Every row gives one point. The points of each table are mixes of a few directions, plus a little noise. Count the directions of each table, and those that both share. Where both have some left over, give the other angles between the two spaces (their principal angles), to ten degrees, smallest first.

First, 4 rows:
[[-27 -21]
 [-35 -26]
 [ 13   9]
 [ 50  38]]
Second, 5 rows:
[[-21 -16]
 [ 32  25]
 [ 50  38]
 [-33 -25]
 [-29 -22]]
Directions: first 1, second 1, shared 1

First (8 x 6):
[[  5 -11   2   1  20 -15]
 [ 41   7  15 -21 -15  -3]
 [  8 -33   4   6  60 -44]
 [  8   1   3  -4  -2  -2]
 [ 22   8   8 -12 -16   3]
 [ 17  -2   6  -7   2  -7]
 [-58  31 -22  18 -54  57]
 [-43  -1 -16  20   5  11]]
Second:
[[ 54 -14 -32  33  39  -6]
 [ 17  12  11 -15 -23   7]
 [-44  29   4  -9 -55  38]
 [-38  -1  15 -12  -3  -7]
 [-10 -13 -36  41  33   4]
 [ -8   7  14 -16 -18   2]
 [ -8   8 -15  14 -11  20]
 [ 23  -9  15 -16  12 -21]
 [ 13 -18  25 -22  27 -38]]
Directions: first 2, second 3, shared 2

First (11 x 11):
[[ 25  48  23   6  -7  10   6   8  27  50 -31]
 [ -2  -4  -2  -1   1  -1  -1  -1  -2  -4   3]
 [  1   1   1   0   0   0   0   0   1   2  -1]
 [-30 -58 -27  -7   8 -12  -7 -10 -33 -60  36]
 [  1   2   1   0   0   0   0   0   1   2  -1]
 [ -4  -7  -3  -1   1  -1  -1  -1  -4  -7   4]
 [ -3  -6  -3  -1   1  -1  -1  -1  -3  -6   4]
 [ -7 -13  -6  -1   2  -3  -1  -2  -7 -13   8]
 [ -2  -4  -2   0   1  -1  -1  -1  -2  -4   2]
 [ 16  30  14   3  -4   6   3   5  17  31 -19]
 [  5  11   5   1  -1   2   1   2   6  11  -7]]
Second:
[[  5  12   4   3   1   1   8   3   9   5  -1]
 [ -5 -10  -6   0   4  -3   3  -1  -6 -14   9]
 [ 12  15   0   0   8   3  16   5   2   9   0]
 [ 10  28   7  10   7  -1  28  11  24   3   7]
 [-18  -5  11   6 -19  -5 -22  -5  19  -7  -4]
 [-19 -40 -12  -9  -4  -3 -25 -12 -26 -21   6]
 [ 17  14  -4  -2  14   4  23   6  -5   9   2]
 [-17 -18   1   0 -12  -4 -23  -8  -1 -11  -2]
 [-12  15  22  12 -25  -4 -21  -1  38   9 -14]
 [ 21  -9 -11 -20   9  14 -12  -5 -44  31 -23]
 [  5  -3 -13  -1  17  -2  26   5  -9 -15  19]]
Directions: first 1, second 3, shared 1

First, 10 rows:
[[-11  11   2   8  -1  -3 -10   4 -14  12  -3 -19  -1  -7  -6 -29  13 -17]
 [ -3  13  18  29  49 -27 -47   5  19 -31  25  -2  60  49   7  41 -27   2]
 [  0  -6  -6 -12 -34  20  36   1  -3  11 -10   3 -10  -8   5 -11  13  -3]
 [  9  -8  14  -4  -5  16   8  11  -3   1 -23 -10  -1   6  -2  -3  -3   1]
 [ 17  -5 -16 -22  -2  10   8   7   6 -13   3  23  -1  -3 -18  22  10   5]
 [ 12  -5  -2 -13   2   9  -1   6  -6   0 -12   1 -22 -14 -15  -3   3   3]
 [-11  20   4  19  23 -16 -32   6   1 -11  19 -12  37  21  -8   3   2 -16]
 [  0  -8   1  -5   4  -7  -1   1  -3  18 -14   8  -3 -14  12  -9   3  18]
 [-22   3 -10  12 -15 -17  10 -21   0  18  17   6  -6 -12  26 -16   3   2]
 [ 10 -15  -5  -9 -24  14  29 -15   3  -5  -5   6 -53 -16  -1   6 -15   5]]
Second, 9 rows:
[[  3  10   4   7  -4 -11   1 -14   8   4  32 -20 -40   4   1  -5 -16 -11]
 [ 18  12 -11 -14  -1  -1   0   0   8  -2  31  -7 -32  -3 -23   4   4 -10]
 [-16   7  -2  14  -2   3  -2   7  -2 -14   1   5  52  19   1   5  11 -14]
 [ -3   2  22  17 -19  17  15  -7  -5   2  -9 -41 -32   7   2 -20 -18 -24]
 [-11  18   3  12  -7 -19   0 -13   7  17  39 -21 -15   6  12 -18  -2 -15]
 [-13  -7   3   0  -2  -2   2   6  -9  22 -25   9  26 -10  20 -20  14  15]
 [-10 -14  -3  -1  15 -12  -9   2  -3   8 -23  29  36 -10  22   5   3  30]
 [ 17 -19 -11 -28  12  15  -4  19  -8  -9 -41  35  14 -17 -17  20  13  27]
 [ 16  -7  -4  -6   8  12  -3   2   4 -28  -7   9 -11   3 -20  29 -13   2]]
Directions: first 6, second 5, shared 4; angles 40

First:
[[  8 -10   8  26 -20  13 -13  -5 -17   9 -28  11  24 -13 -15  -1  -3 -11
  -17  24   2 -16   8 -22   8 -12  20   0  10 -18   8   0]
 [  2   1  -3  -8   7  -9   4   2   8  -3   8  -6 -11   5   5   1   0   5
    8  -9   3   6  -1   6  -7   6  -7   4  -4   9  -2  -2]
 [-13   5   4   4  -4  17   0  -1 -12   2  -2   9  14  -5  -3  -1   3  -6
  -10   8 -10  -4  -3   1  14  -7   5 -12   3 -14  -2   6]
 [-13  10  -3 -15  11   1   8   3   4  -5  17  -2  -8   6   9   0   3   4
    6 -12  -7   8  -7  16   3   4 -11  -7  -5   4  -6   3]
 [-21  14  -2 -18  12   8  10   3   0  -5  21   1  -5   6  10   0   5   2
    3 -12 -12   9 -11  20   9   2 -12 -14  -4   0  -9   7]
 [-17   6   6   7  -7  24  -2  -2 -18   4  -5  13  20  -7  -5  -2   3  -9
  -15  12 -13  -6  -4   0  20 -11   8 -17   5 -20  -2   8]
 [ 60 -36  -1  33 -20 -35 -21  -5  14   9 -43 -11  -4  -7 -17   2 -14   2
    5  18  37 -14  26 -44 -34   4  19  44   5  16  21 -20]
 [  7   2  -9 -20  16 -23   8   4  21  -8  19 -15 -27  12  12   2   0  12
   19 -22   7  14  -3  13 -18  14 -17  11  -9  23  -3  -5]
 [-12   8  -1  -9   6   5   5   2   0  -3  11   1  -2   3   5   0   3   1
    1  -6  -7   4  -6  10   5   1  -6  -8  -2  -1  -5   4]]
Second:
[[-15   0   3  -9  -1  -3   4  17   1  -2  34  -2   8  -4   7  -5  -6  17
    7 -30  -8  21   1  21  15   8 -14 -24   4  18 -29  -1]
 [ 34 -22   6   4  -8  -3 -25 -26 -16  14 -12   1   5  17  27 -12 -40  -4
  -44  19  16 -17  16 -31 -16 -17   8  -9  22  -4  23  -8]
 [-10  15  -5   4   1   6  12  -1   3 -11 -14   2  -3  -7 -10   7  25  -9
   14  13  -6  -6  -5   4  -1   2   4  18  -9 -15  11   2]
 [ 10 -17 -15 -14  26   7 -20 -14  -6  33 -17   7 -13  20 -13   4  -5 -14
  -22  29   4  -5  -8 -21 -26 -18  13   0   0  -2  27  22]
 [  0 -10   1  -1  -3  -3  -4   7  -1   3   9   0   9  -4   1  -1  -8   8
   -2  -8  -1  13   7   2   0   0  -4 -10   6  11  -8   1]
 [ -2  -7   2   8 -16  -5   3  12   2 -10   6  -1  19 -18   1   3   0  12
    7  -9  -4  19  16   7   2   6  -6  -3   7   9  -9  -4]
 [ -2  10  -4   1   9 -13   8  12  15   0   5  -7 -20   2 -20  -2  20   2
   33 -16   5  -6 -13   6   5  16   0  17 -17   9 -16  -6]
 [ -3   4  11   4   2   4  13   8  10  -8  -7  -1  -7  -5 -17  11  -3  -5
    8 -13   5  -6 -20   8  20   4  -1  -1 -20   0 -23   6]
 [-11  25   0   4 -10   8  10 -14 -10 -20  -4   2   3  -1  23  -7  17  -6
   -1  15 -10 -12   7   4   2  -1   0  11   8 -25  22 -11]]
Directions: first 2, second 6, shared 1; angles 40

First:
[[ 42   5  20  17   0 -27 -20  19  16  11 -10  40  39 -20 -18 -14  22   6
   34  13  -5  -9  -1 -28 -42   8 -23  15   8  19  -5  27]
 [-29  -3 -14 -11  -2  19  14 -13 -11  -8   7 -27 -26  13  11   9 -15  -4
  -24  -8   4   6   1  18  29  -5  16 -11  -5 -14   4 -18]
 [-32  -3 -14 -13  -1  21  15 -15 -13 -10   8 -31 -30  16  13  11 -17  -4
  -25 -10   5   6   0  22  33  -6  19 -12  -4 -15   3 -21]
 [ 15   1   6   6   1 -10  -7   6   6   4  -4  14  14  -7  -6  -4   8   3
   13   4  -2  -3   0 -10 -15   2  -8   6   3   7  -2   8]
 [-25  -2 -12 -10  -1  18  12 -11 -11  -8   7 -25 -24  12  11   8 -14  -3
  -21  -8   3   5   0  18  26  -5  15 -10  -5 -12   4 -16]
 [-37  -3 -17 -15  -2  23  17 -15 -16 -10  10 -36 -34  17  16  12 -20  -6
  -30 -10   4   7   1  25  38  -7  22 -14  -5 -18   4 -24]
 [-39  -3 -18 -15  -2  25  17 -17 -14 -12   9 -37 -35  19  17  12 -20  -6
  -30 -12   5   7   1  27  39  -7  23 -15  -6 -18   5 -25]
 [ 20   2  10   8   1 -13  -9   9   8   5  -5  18  18 -10  -9  -6  10   3
   16   5  -2  -4   0 -14 -20   4 -11   8   3  10  -2  13]
 [ 28   4  13  11   1 -18 -13  13  12   8  -7  27  25 -14 -13 -10  16   5
   23   8  -4  -5   0 -20 -29   6 -16  11   5  13  -4  17]
 [ -1  -1   1   0   0   0   1  -1  -1   0   1  -2  -1   0   0   1  -1   0
   -1   0   1   0   0   1   1   0   1  -1   0  -1   0   0]
 [ 59   5  27  23   2 -38 -27  25  24  17 -16  57  54 -28 -24 -20  31   9
   47  18  -7 -11  -2 -40 -60  12 -33  22  10  27  -7  39]]
Second (9 x 32):
[[ 11   1  20  17  18   8  -1 -10  10   7  13  19  -9   7  14  21 -25  -9
    4 -16  -8   9 -16  -2  10 -14 -15   3  -4 -15  22 -17]
 [-16   2 -17   9  -7  50   3  25 -14 -27   3 -18 -43  35 -15  30 -32   0
    0   6  10  -2   7   4  10  -1  -7  -1  -6 -21  16 -10]
 [ 27  -5  30   8  12 -27  -5 -41  23  32   0  36  32 -28  21 -16   3 -11
   -8 -19 -18  16 -41  -3   4 -22   2  -4  -3 -10   3   1]
 [  3  -7  13  -2   5  43  -2  29  17 -10  28   8   6   7   6  20  -7   1
   14  -3  34 -10 -16  21  -7  16 -31  44  15  10  -3  -9]
 [-11  13 -16  -3 -17  -5  10  40 -10 -21  -8 -25  -5  -1 -21   0  14  25
  -10  30  24 -21  15   6 -17  21  -6  17  18  35 -15  14]
 [-12   3   0 -14  10 -25  -7 -21  -7  15   1  -7  11  -3   3   2  25  -1
   -2  -1   2  -2  33  -1   7 -14   9 -14   3  16 -15  -1]
 [-14   9 -12   1 -14  30   2  17  -9 -13  -4 -17 -13  10 -18  18  -5  11
  -19  16  25  -6  -3  14   4 -10  -5   5   9   0  -6   6]
 [  6   3 -11   5  -5 -36   8   9  -9  -8 -15  -4  -9  -3  -3 -24   1   3
   10   3 -31  -2  16 -23 -11  25  14 -14 -10   5   7   5]
 [  6 -18  -4 -18  -3 -37  -9 -48  -1  26 -17  12  29 -23  12 -50  27 -20
    9 -18 -39  17   4 -18   1  -3  38 -35 -21 -18 -13  13]]
Directions: first 1, second 6, shared 0; angles 40

First (9 x 32):
[[ -3  -9  -4 -21 -10   4  14  -2 -28  20  -5  -5 -19  -3   8   0   6 -20
    8   6  11   7 -13  -3  -7  23  11  -8  28   8   9  11]
 [ -1   0  -5  -5 -12 -11   9 -12   7   1   7  -3   4  -3  28  -1   3   4
  -14   5  -4   1  10  -9 -15   6  -9   3 -12  11  -2 -18]
 [ -1  -4 -10  -4 -23  -5 -16 -32   6   7   6   2  16  -5  37  -7   0  10
  -17  19  -8  -7   6 -14  -9   5  -5  19 -24  11 -10 -30]
 [-14  11  17   7  19  -3  16   7  -4   4  -6  -1 -23  14 -31  12   1 -11
   16 -10   7  -7  -8  24   5  -3  15 -26  23 -17   7  17]
 [ -1  16  -3  12  12  11   2  17  15 -19  15   7  -6 -11 -38  -8  -9   2
   10 -17 -13  -1  -4  17   2  -9  17  -3  -6 -12  -4  13]
 [ -2  -6   3   2  -7  -6 -18 -21   0   8  -9   0  13   9  20   3   2   8
   -8  15   2  -9   4  -8   6  -5  -9  10 -11   1  -5 -16]
 [  0 -10   4  -6  -8  -8  -6 -15  -8  12 -12  -4   6   9  25   6   5   1
   -7  13   8  -2   3 -11   1   3 -12   3   1   6   1 -12]
 [ 12   5   0   9  18   5   8  36  14 -24   6   0   4  -6 -27  -2  -4   5
    4 -21  -4  12   6   3   5 -12  -7  -2  -2  -4   3  17]
 [ 11  -2  -2   4  11  12  -9  23  -1 -10  -3   2   4  -4 -23  -4  -4   1
    9  -9   1   7  -4   0  14  -8   0   5   4  -4   1  18]]
Second (11 x 32):
[[ 16 -29   2  -6   4  32 -60   5 -44  22 -39   4  13  10 -23  -3  -2  -7
   28  21  23  -1 -29 -11  51  -8   5  24  27 -10   1  31]
 [ -5   8   0   2  -1  -9  17  -1  13  -6  11  -1  -4  -3   7   1   1   2
   -8  -6  -7   0   8   3 -15   2  -2  -7  -8   3   0  -9]
 [ -9  16  -1   3  -2 -18  33  -2  24 -12  21  -2  -7  -6  13   2   1   4
  -15 -12 -13   1  16   6 -28   4  -3 -13 -15   5  -1 -17]
 [-10  18  -1   4  -3 -19  36  -3  26 -13  23  -3  -8  -6  14   2   1   4
  -17 -13 -14   1  17   7 -30   5  -3 -14 -16   6  -1 -19]
 [ -1   2   0   0   0  -2   5   0   3  -2   3   0  -1  -1   2   0   0   1
   -2  -2  -2   0   2   1  -4   1   0  -2  -2   1   0  -2]
 [ 11 -19   1  -4   3  21 -40   3 -29  14 -26   3   9   7 -15  -2  -1  -5
   19  14  15  -1 -19  -7  34  -5   4  16  18  -7   1  21]
 [ -4   7   0   2  -1  -8  15  -1  11  -5  10  -1  -3  -3   6   1   1   2
   -7  -5  -6   0   7   3 -13   2  -1  -6  -7   2   0  -8]
 [  1  -2   0   0   0   2  -5   0  -3   2  -3   0   1   1  -2   0   0  -1
    2   2   2   0  -2  -1   4  -1   0   2   2  -1   0   2]
 [  4  -8   0  -2   1   8 -15   1 -11   6 -10   1   3   3  -6  -1  -1  -2
    7   5   6   0  -7  -3  13  -2   1   6   7  -3   0   8]
 [ -8  14  -1   3  -2 -16  29  -2  22 -11  19  -2  -6  -5  11   1   1   4
  -14 -10 -11   1  14   5 -25   4  -3 -12 -13   5  -1 -15]
 [  4  -7   0  -2   1   8 -15   1 -11   5 -10   1   3   3  -6  -1   0  -2
    7   5   6   0  -7  -3  13  -2   1   6   7  -2   0   8]]
Directions: first 5, second 1, shared 1
